Each row is a point. Any point is a mix of the corners, with weights that add up to 1. It lies inside the corners' shape when no weight is negative. Say inside or outside, and name the corners with a negative weight.

Corners:
(1): 60	-6
(2): -230	216
(3): 53	-228
Points:
-24	50 -> inside
35	-180 -> inside
-82	-45 -> outside (1)
-186	126 -> outside (1)

Corners:
(1): -160	235	105	-276	-94	-168
(2): -251	66	-114	184	-82	134
(3): -244	162	190	158	28	171
(4): 347	-65	-166	-135	-138	-394
(5): -129	-28	-186	99	193	-29
(6): 126	-39	-143	94	166	65
(7): 50	-66	138	-260	-138	-150
Points:
-109	-44	8	64	9	100 -> outside (1, 4)
99	-12	-113	-14	-15	-146 -> inside
-8	31	-8	-77	44	-114 -> outside (2)
51	-56	-154	65	19	-12 -> outside (1, 3)
-191	120	-58	72	-15	-31 -> outside (6, 7)
-48	18	-105	165	64	15 -> outside (1, 7)

Corners:
(1): -154	-76	-52	46	-228	-9	34	-142	-191	0	141
(2): -597	98	423	168	-206	-330	81	74	166	-147	20
(3): 17	35	-161	-68	-12	109	-262	-121	-87	149	62
(4): -12	157	-43	-76	131	-107	-353	-231	-51	-146	-16
(5): -154	102	28	193	9	169	107	144	136	-206	-207
(6): 144	-11	-126	-52	123	-58	-42	-259	20	213	47
(7): 187	-110	-11	-57	23	86	-146	-160	-202	207	-5
(8): -233	130	80	-233	0	-108	-133	101	56	-190	-83
(9): -9	-44	45	96	-111	195	-5	-158	-22	272	357
(10): 44	-80	-89	109	-59	55	115	62	81	61	155
(11): -19	74	-163	-115	244	-141	-132	-105	-284	10	107
(12): -154	349	203	-39	37	-186	-167	133	-35	-141	-102
Points:
-148	59	21	43	-32	-24	-5	11	21	-59	29 -> outside (7)
-104	123	46	-24	34	-78	-165	3	-15	-79	-31 -> outside (1, 6, 9)
-167	91	63	76	-8	-108	16	-23	-24	-45	97 -> outside (3, 7, 8)
-121	69	3	-76	-16	-26	-127	-14	-5	-23	8 -> inside
-146	-20	52	59	-88	-9	9	-48	5	71	112 -> outside (4, 12)

Corners:
(1): -34	62	291	-175	72	48	60	-136	-80	121	-68	-150	13	-133	-9	19	29	-80
(2): 13	89	-99	46	270	244	-28	-83	-147	-71	-13	69	15	-79	17	-322	103	-140
(3): 409	206	122	177	-134	-350	140	-4	296	-421	-84	-161	-87	283	161	117	-196	86
(4): 340	103	82	144	-201	-272	34	-268	285	-121	-35	-24	-130	130	-87	388	-177	150
(5): -164	-235	173	51	52	66	63	-86	58	127	56	-2	-175	-250	174	29	-17	6
(6): 492	-151	175	240	-89	-95	132	-108	389	-56	-51	-261	-71	18	153	253	-75	-152
(7): 237	36	-7	-66	63	-293	159	-110	77	-42	0	-139	-88	-55	125	220	25	92
(8): -68	-198	104	-263	180	-79	56	32	91	-104	60	54	-15	-2	-176	81	22	-63
(9): -11	-140	180	-98	135	-131	78	-182	-97	-16	88	99	-14	66	-72	-258	210	-158
(10): 132	-130	53	-35	109	64	-95	-38	-190	-110	96	-135	0	-205	-127	-180	43	-56
(11): 171	357	-60	216	175	-34	-268	-7	-140	-156	187	33	84	131	102	62	22	110
(12): 169	174	-266	39	124	262	-224	-181	-158	-80	179	143	96	245	176	-193	-137	55
(13): 225	-191	106	207	10	-239	196	-115	164	-132	-240	-192	131	110	-3	145	49	25
(14): -9	-161	14	-320	67	27	-78	-141	141	51	-5	-9	82	-151	38	-191	136	-79
(15): -116	-93	53	-132	-65	53	-91	-54	-20	-25	103	-164	-60	-45	10	-124	142	-244
(16): 339	137	68	233	-177	-383	265	-183	440	-260	54	-377	80	68	67	273	-229	131
(17): 233	174	-151	-82	-113	111	-146	109	-118	2	153	95	211	-8	-12	-28	232	204
(18): -101	107	-165	-17	193	139	-275	-35	-52	80	146	96	-74	132	-1	-294	137	207
(19): 82	84	-145	-108	57	-93	-49	29	-178	199	-8	85	67	-6	40	-154	-118	123
Points:
109	-18	62	9	33	-94	38	-114	84	-53	45	-66	2	13	29	-21	23	1 -> inside
116	-56	73	-10	-20	-46	21	-119	88	-63	25	-92	-19	24	37	21	11	-31 -> outside (2, 11, 19)
80	-16	39	-11	38	-50	-9	-66	20	-44	19	-68	15	16	17	-6	28	-26 -> inside
105	-4	42	37	17	-59	13	-103	56	-14	16	-26	-38	-18	40	39	-33	35 -> inside
87	10	10	-97	59	15	-53	-91	-2	-1	73	-48	32	-31	-5	-49	45	-36 -> outside (3, 5, 13)
48	-103	29	-129	70	23	-79	-85	-7	48	47	-19	14	-72	1	-68	88	-30 -> outside (2, 3, 16)
34	-8	-33	-9	109	-25	-52	-137	-29	-49	74	17	-20	-2	1	-82	15	1 -> outside (1, 3, 6, 17)

Corners:
(1): -68	-20	167	102	-117	22	-76	3	-38	145	280	-36	-73	-211	-204	-62	-86	-71	274	194
(2): -106	-36	-128	137	-148	-76	-114	136	4	151	17	-110	-125	10	60	-131	-203	159	-46	-21
(3): -170	-126	72	-11	161	-118	205	168	110	-67	-156	-43	-177	-24	236	-28	-10	-82	58	-146
(4): -230	40	-156	80	81	66	232	58	-86	-184	124	-285	-143	7	-105	-172	-232	203	-130	-116
(5): 160	-29	85	193	14	142	147	-135	-57	-12	-222	155	-214	-23	265	-97	-271	256	68	-143
(6): -53	-124	-103	-161	23	89	-190	-242	210	27	183	-38	336	155	-34	88	172	188	13	262
(7): 264	-80	-251	41	-70	75	167	79	-206	104	142	-59	-251	-168	-15	105	-52	149	106	-137
(8): 190	-174	104	43	182	-37	16	-22	-162	234	138	99	-189	-197	60	-41	163	-152	140	-157
(9): 210	91	-103	-145	125	-134	206	-23	-4	177	-148	86	-112	227	37	1	148	179	-93	186
(10): 75	-297	3	5	122	-2	-143	-149	-15	142	-83	233	203	-130	-201	152	9	-131	140	-170
(11): -175	33	14	-177	-157	248	53	62	156	276	90	206	-9	99	4	127	109	200	118	37
(12): -262	-140	76	-46	201	91	-203	49	29	40	131	-131	238	40	191	223	169	102	316	-52
(13): 152	1	230	-258	84	-49	159	20	106	12	-52	154	172	100	56	-24	-185	-89	106	115
(14): -203	58	200	-191	-375	147	-23	-91	99	-218	173	-39	116	307	-192	-118	-94	79	-77	162
(15): 229	-194	249	-19	-354	-32	32	-25	10	-92	-150	-105	364	94	-53	-174	269	-117	-50	105
(16): -215	9	146	57	-335	-28	-157	156	107	-61	1	141	210	-123	4	-141	96	-162	28	-86
(17): -71	-46	128	-222	35	-46	152	-106	-63	224	-66	184	-146	-29	251	161	-7	8	66	-131
(18): 171	-158	-118	-281	108	242	-94	-185	-218	154	69	99	101	-170	-102	22	-58	95	281	273
(19): -8	-27	119	-232	-309	-37	37	-47	143	-101	56	-64	152	58	57	-121	172	-139	243	-159
(20): 44	-192	-183	-31	148	-233	54	132	10	29	160	110	5	122	-141	-141	-81	318	-42	210
(21): -297	18	-129	132	55	145	181	34	-123	29	169	-177	-85	136	300	81	-18	122	328	27
Points:
12	-15	49	-92	7	22	137	57	-21	38	-20	39	-31	73	114	-19	-64	86	52	16 -> outside (1, 6, 10, 19)
24	-35	4	-44	-4	2	37	-26	-1	92	55	19	-16	18	-7	-5	21	74	78	79 -> inside
-56	-58	195	-39	-66	-38	-29	-37	60	42	-39	46	101	19	146	2	55	-121	153	-55 -> outside (4, 7, 11, 18, 20)
-76	-47	19	-48	-25	44	74	18	16	52	53	3	-5	36	84	5	20	37	146	-13 -> inside
-49	-36	35	-45	-16	-6	24	-3	37	61	-18	39	43	80	17	-24	-5	95	30	95 -> outside (7, 8, 19)

Corners:
(1): -70	172	-65	91	53	-74	18	281	-81	-37	-79	-12	-84	254	-126	-98	14	-112	143	-170
(2): 116	-10	-92	93	330	-20	24	-144	16	-104	-118	178	114	-390	41	-203	65	161	54	206
(3): 40	44	179	-70	238	145	69	-124	0	154	29	35	-14	-266	-125	45	154	-22	176	44
(4): -166	72	96	-103	-128	-60	-70	200	-36	58	92	-158	-125	253	-133	7	-183	151	46	0
(5): -169	264	-105	-124	-223	3	41	262	107	244	151	-179	119	305	-68	319	-7	-42	243	133
(6): 122	172	-38	-56	245	-53	-4	-158	-96	32	-53	161	304	-222	234	-121	221	148	112	-127
(7): 85	15	92	81	221	115	-131	249	73	244	83	-119	-18	-129	109	8	-112	-9	155	140
(8): -16	-115	199	49	146	97	48	-44	-258	-1	37	61	212	-288	60	-87	100	-18	224	51
(9): -118	185	-68	-168	32	-99	85	88	72	126	1	40	8	393	-90	197	-247	-57	-62	32
(10): -3	-248	-111	69	459	20	-221	-68	-14	-16	-153	52	223	-274	97	-122	14	-62	321	115
(11): 115	-69	155	42	330	179	-41	34	-73	-281	-21	248	213	-115	-53	114	290	262	-61	20
(12): 23	34	206	68	-263	-161	-56	85	62	-12	90	51	-65	33	-237	21	1	-90	71	109
(13): -13	70	-50	176	-102	-20	76	67	-81	207	180	-136	-70	222	-185	228	56	-32	-184	-171
(14): -34	54	-100	-27	11	-84	28	55	-10	59	5	229	-114	-299	204	-15	175	-67	198	120
(15): 8	81	228	-43	10	-146	77	132	-119	151	-32	-297	28	276	-2	161	-84	44	-130	48
(16): 175	83	-58	-152	-74	11	9	67	-126	144	17	-46	39	300	-43	-31	23	48	-36	-45
(17): 64	67	61	-85	13	136	152	-13	157	141	-83	-96	190	313	79	-105	33	246	-1	-80
(18): 290	43	-25	41	209	146	-26	-173	101	-339	-74	210	9	-406	111	-219	91	-36	-68	33
(19): 30	-63	93	74	397	151	-138	-118	89	-311	162	169	200	-158	121	-237	228	-10	42	231
(20): 11	91	91	87	-43	-76	27	32	-20	-133	119	3	-74	284	-109	234	-154	61	159	56
(21): 41	80	-72	-147	12	-99	59	284	249	-137	303	-165	33	457	-128	41	-171	-3	-42	-24
Points:
37	21	64	20	144	45	-10	47	-27	-52	26	46	80	-8	-7	-1	78	53	43	33 -> inside
26	88	2	-34	24	-36	21	85	18	25	-25	3	37	106	-73	37	38	38	12	-16 -> outside (7, 8, 19, 20)
98	54	-40	-92	278	82	-22	-39	100	53	-19	48	189	-138	131	-33	103	62	104	100 -> outside (1, 4, 8, 12, 13, 20)
33	123	20	-7	-97	-71	39	112	43	99	63	-49	36	141	-27	5	-4	-40	10	33 -> outside (3, 4, 10, 11, 20)
112	7	166	-14	161	48	-2	-91	-41	-39	-21	117	58	-183	75	-73	63	108	24	130 -> outside (1, 5, 10, 13, 21)

Corners:
(1): 207	103	303	92	-141	-105	181	95	-27	43	-68	-65	142	-2	300	-109	-251	-3	-361	174
(2): -150	85	85	-83	-55	-242	-164	-128	141	-8	27	131	260	26	5	17	20	127	35	213
(3): 10	-126	333	-109	-133	-85	288	142	-49	-278	-271	-158	264	23	102	14	-116	-97	-106	69
(4): -57	264	46	58	35	22	-16	-139	82	157	279	-54	190	6	-84	-19	-1	162	124	178
(5): -88	-20	23	-8	-13	-14	-213	-44	8	115	70	-123	29	108	72	-32	8	99	128	-45
(6): -86	-78	-174	60	1	-334	105	-5	-94	-47	-110	35	324	-103	171	120	-121	-156	-80	-47
(7): -182	-25	330	104	127	56	-213	194	278	-248	86	-311	-128	100	-231	114	-64	-32	150	80
(8): -337	148	53	-96	80	68	-118	31	192	143	233	-56	-41	-135	-139	-9	-23	-64	73	-111
(9): 32	96	246	167	-307	93	131	75	-271	7	-167	31	33	-109	90	-361	31	-20	-397	-161
(10): -162	-203	53	-172	43	-105	68	-202	-93	-299	-88	-106	117	-77	-23	0	-85	-156	78	70
(11): 65	171	28	96	-366	-110	267	91	-155	26	-216	79	-11	-103	282	-342	-83	43	-261	-10
(12): -144	233	-60	-40	179	136	-176	-42	108	10	139	76	-18	-16	-94	-53	49	-112	194	-49
(13): -184	-157	148	83	7	-101	45	-102	170	-89	162	0	6	127	-62	-173	-21	-228	197	-131
(14): 129	-123	-26	-259	-166	-314	242	-177	-130	-291	-19	44	325	-190	137	-25	47	-90	-78	-3
(15): -65	-155	-6	-125	-95	-25	16	-78	97	-84	-155	-63	162	11	-126	184	-86	-98	-117	10
(16): -284	108	-144	19	38	47	-316	68	167	55	313	45	80	20	-120	80	-193	-85	306	59
(17): -289	209	52	-24	-4	197	-96	29	140	-110	228	-240	-70	57	-190	-282	57	-112	-132	-26
(18): -131	-169	-125	-90	-12	-2	106	-193	90	-138	31	195	276	-146	233	152	-15	73	-67	64
(19): -221	-2	-42	-186	143	10	-36	-47	-136	88	165	174	94	32	-17	199	20	134	-4	139
(20): 8	175	152	117	-345	-153	180	-64	-32	-227	-231	-157	192	47	87	-198	-258	-56	-341	-308
(21): 72	24	125	0	-296	-19	392	1	-186	-117	-106	-165	85	-32	467	58	93	-178	-327	91
Points:
-120	47	54	-25	-46	-5	-7	-12	52	-54	52	-66	108	5	-21	-29	-53	-42	-21	25 -> inside
-37	40	118	59	-104	-59	48	12	24	-32	-8	-30	105	-10	70	-67	-60	-44	-42	-15 -> outside (10, 17, 19)
13	59	101	37	-188	57	205	-53	-95	-39	-96	-33	58	2	161	-174	-53	9	-208	10 -> outside (2, 6, 7, 8, 14, 16)
-150	17	63	-38	-13	-28	-45	-15	61	-54	57	-55	82	-18	-22	1	-61	-47	34	15 -> inside
-141	-56	75	14	-107	-119	64	-16	27	-164	-24	-95	98	-24	50	-92	-65	-131	-42	-78 -> outside (1, 4, 12, 15, 19)
-87	53	60	-15	-82	-52	37	-16	29	-42	18	-27	128	-19	43	-34	-42	-23	-75	-6 -> outside (10)
-65	25	90	-19	-77	-62	67	-31	-10	-60	-9	-36	115	-24	68	-46	-23	-30	-89	11 -> outside (16)

Corners:
(1): 158	62	349	25	-116	349	386	-32	142	91	5	114	-11	-159	-99	-88	150	202	-69	-127
(2): 137	135	60	234	15	-362	-42	-393	87	47	-194	-74	-169	-58	-166	-146	-36	136	131	-365
(3): -72	-233	235	-88	-202	-147	-139	-25	-29	-56	21	204	27	169	-98	-84	201	-180	145	53
(4): -209	97	-84	111	41	-69	208	225	-184	44	49	-214	49	-60	-187	-84	336	40	-107	199
(5): 68	-310	-57	174	367	-116	-240	134	223	-77	-31	-21	271	138	282	89	-237	-151	23	-512
(6): 41	-255	-204	-35	18	113	30	-80	-22	149	-98	53	-2	84	1	116	-45	-120	-168	-172
(7): 119	-141	-80	15	-299	-394	110	171	-252	126	135	-139	-15	-293	60	-206	-52	-211	10	238
(8): 38	10	-115	-10	-26	272	86	215	-106	-122	191	111	-86	32	-160	43	247	103	-103	141
(9): -146	21	-284	117	-116	-133	-138	46	-19	-148	-4	-29	-218	251	80	92	198	-99	-125	-86
(10): 63	65	-100	171	61	157	-200	103	17	44	26	145	-229	636	-151	209	117	-141	-112	32
(11): -144	-107	-168	172	12	-103	-134	86	-47	2	-23	81	-32	153	-267	311	-106	-257	40	-120
(12): 56	-109	-141	69	-211	58	-234	71	-131	-18	-68	-16	115	-161	-54	106	-26	-152	-25	151
(13): -330	-61	-230	-129	-49	84	10	87	-186	108	220	169	195	125	-84	141	-6	162	-203	-189
(14): -303	-5	241	-185	297	51	220	-239	125	-75	-37	-17	19	123	-214	42	54	-130	-26	-249
(15): -111	127	-53	219	27	-143	156	73	40	-226	-231	-157	-109	115	213	-47	332	-19	236	-39
(16): -90	124	140	104	166	-275	312	22	-84	-228	-131	-117	-108	-37	-13	-53	304	-29	-153	22
(17): 54	36	-18	243	14	74	165	-149	47	29	221	-205	58	-190	41	163	0	231	-75	-75
(18): 92	-193	70	49	-117	-131	-249	289	-36	318	75	149	124	-207	-7	107	-136	7	99	131
(19): -158	-229	136	-315	152	-79	-15	-157	213	-88	-65	-37	138	121	-239	167	-38	29	-117	-169
(20): 86	61	-63	133	-151	111	96	-72	127	-96	-10	144	-8	137	55	-119	273	28	50	191
(21): 71	-55	88	-173	19	0	166	-163	138	-2	-27	-55	245	-314	-59	118	56	67	-28	-222
Points:
-83	-11	62	-11	28	-54	106	-46	8	-2	6	-17	-33	34	-122	47	107	4	-49	-71 -> outside (5, 12, 20)
24	-54	47	50	37	-51	54	-4	46	-26	-93	-7	4	11	-44	5	86	-62	36	-76 -> outside (9, 13, 17)
-77	-62	121	-27	135	-87	90	-200	146	-76	-166	-2	99	36	-82	-17	60	-12	26	-271 -> outside (7, 8, 9, 10, 17, 18)
-79	-26	-53	53	6	-15	46	29	-35	-44	-24	3	9	72	-53	18	121	-72	-39	-71 -> outside (17, 18, 19)
-3	-117	51	-29	35	-75	-19	-48	59	-44	-29	-5	41	49	-81	75	29	-69	7	-51 -> outside (1, 4, 9, 13)
-41	-32	-11	52	-83	-53	117	2	-66	9	-24	-20	-7	-65	-58	-29	114	-17	24	53 -> outside (5, 9, 10, 21)
-7	-69	-4	49	69	43	-119	55	68	22	-59	40	-25	205	-121	120	67	-83	-4	-91 -> outside (7, 13, 16, 17, 20)
9	-57	-17	-2	-40	20	33	30	-15	-10	33	18	44	-48	-67	50	85	-2	-35	-19 -> inside
-35	-17	-47	57	29	-20	52	21	-7	-21	-10	-21	3	20	-40	48	89	-10	-55	-61 -> outside (3)

Corners:
(1): 43	-149	51	-17	38	121	11	41	-141	-225	-32	-10	-99	25	321	50	-195	-167	-19	65
(2): -6	205	150	191	-114	-62	225	-4	-339	192	-342	131	60	136	-235	8	-271	131	-142	190
(3): -78	-179	24	-76	187	-137	13	-64	301	135	-82	-84	224	-192	310	-49	49	49	63	48
(4): 166	11	-178	1	-160	25	-54	36	-131	-244	-219	42	260	-20	-140	-78	44	-62	-113	-192
(5): 36	-128	-171	-67	106	-99	-102	-210	-158	-93	-34	82	71	61	-25	60	-84	-144	31	127
(6): -126	156	50	-47	137	155	-333	102	140	131	-279	-121	326	60	252	73	23	-132	88	-280
(7): 88	-203	90	152	55	-143	-48	105	173	-216	61	41	-150	314	262	-72	57	118	-333	-17
(8): -56	257	-192	-165	-106	-49	-66	-94	-202	134	-39	120	-22	-117	-204	-2	-121	389	329	-272
(9): -183	-121	43	-91	109	160	101	-149	215	14	211	-82	26	-188	-202	-157	111	2	152	-215
(10): -38	-227	51	-170	177	-169	-127	41	17	282	-217	41	196	-9	-128	-132	-87	85	78	-30
(11): 103	41	46	118	-91	-96	-236	-228	-223	-153	70	118	-157	193	-84	-88	-72	104	-43	288
(12): -66	-321	40	-205	-117	214	163	-83	42	169	187	102	-20	39	261	106	15	43	173	27
(13): -196	-83	78	252	-193	-43	-118	-39	-135	-263	-199	-159	48	-10	-210	115	-101	160	306	28
(14): -20	26	-154	-102	-97	201	13	88	-58	-191	40	94	-105	196	-237	14	0	239	21	182
(15): -174	57	62	-4	-175	12	103	130	276	-218	-101	-42	-57	-64	56	-35	-215	-178	11	48
(16): -68	-234	68	-135	86	-104	161	113	-92	78	137	116	28	-158	226	-64	72	-128	233	-39
(17): 161	-64	-66	-64	-128	88	-42	176	-6	167	130	24	281	-67	-39	173	-34	-17	125	-213
(18): 194	137	196	-13	-86	33	109	6	-126	5	-1	-98	4	170	-131	-69	130	376	-21	-72
(19): 129	42	-55	-127	-268	-117	76	141	-102	-98	166	-211	171	-5	44	-97	-145	-11	-247	-11
(20): -29	33	-225	224	81	-27	-378	196	-154	252	-462	5	-209	274	-42	75	-183	70	194	-165
(21): 44	6	-43	-124	41	130	-270	46	12	-14	-146	-172	77	61	294	255	14	-131	-236	-151
Points:
39	-7	-55	-112	-13	-4	-129	-6	42	88	4	17	40	109	60	14	-27	109	-5	12 -> outside (1, 2, 4, 9, 13, 16)
-19	-37	-62	-96	-59	26	-56	26	7	21	-25	-20	124	-69	-11	-1	17	57	139	-117 -> outside (1, 2, 5, 7)
16	-5	-22	-14	-48	14	-75	27	-23	-5	-94	-34	51	68	7	14	-68	49	-17	-36 -> outside (16)
63	-105	-46	-38	-37	-6	-129	-102	-63	-138	-15	37	0	71	6	62	-24	56	-5	73 -> outside (2, 6, 9, 16, 19, 20)
-36	-97	38	-66	26	-73	29	-173	-173	17	-16	27	112	-80	-41	-79	-25	35	165	40 -> outside (7, 14, 15, 17, 20, 21)
39	-18	-1	-149	-38	101	-21	93	130	-53	25	-75	132	21	121	-13	18	59	-85	-150 -> outside (2, 5, 11, 13, 16, 20)
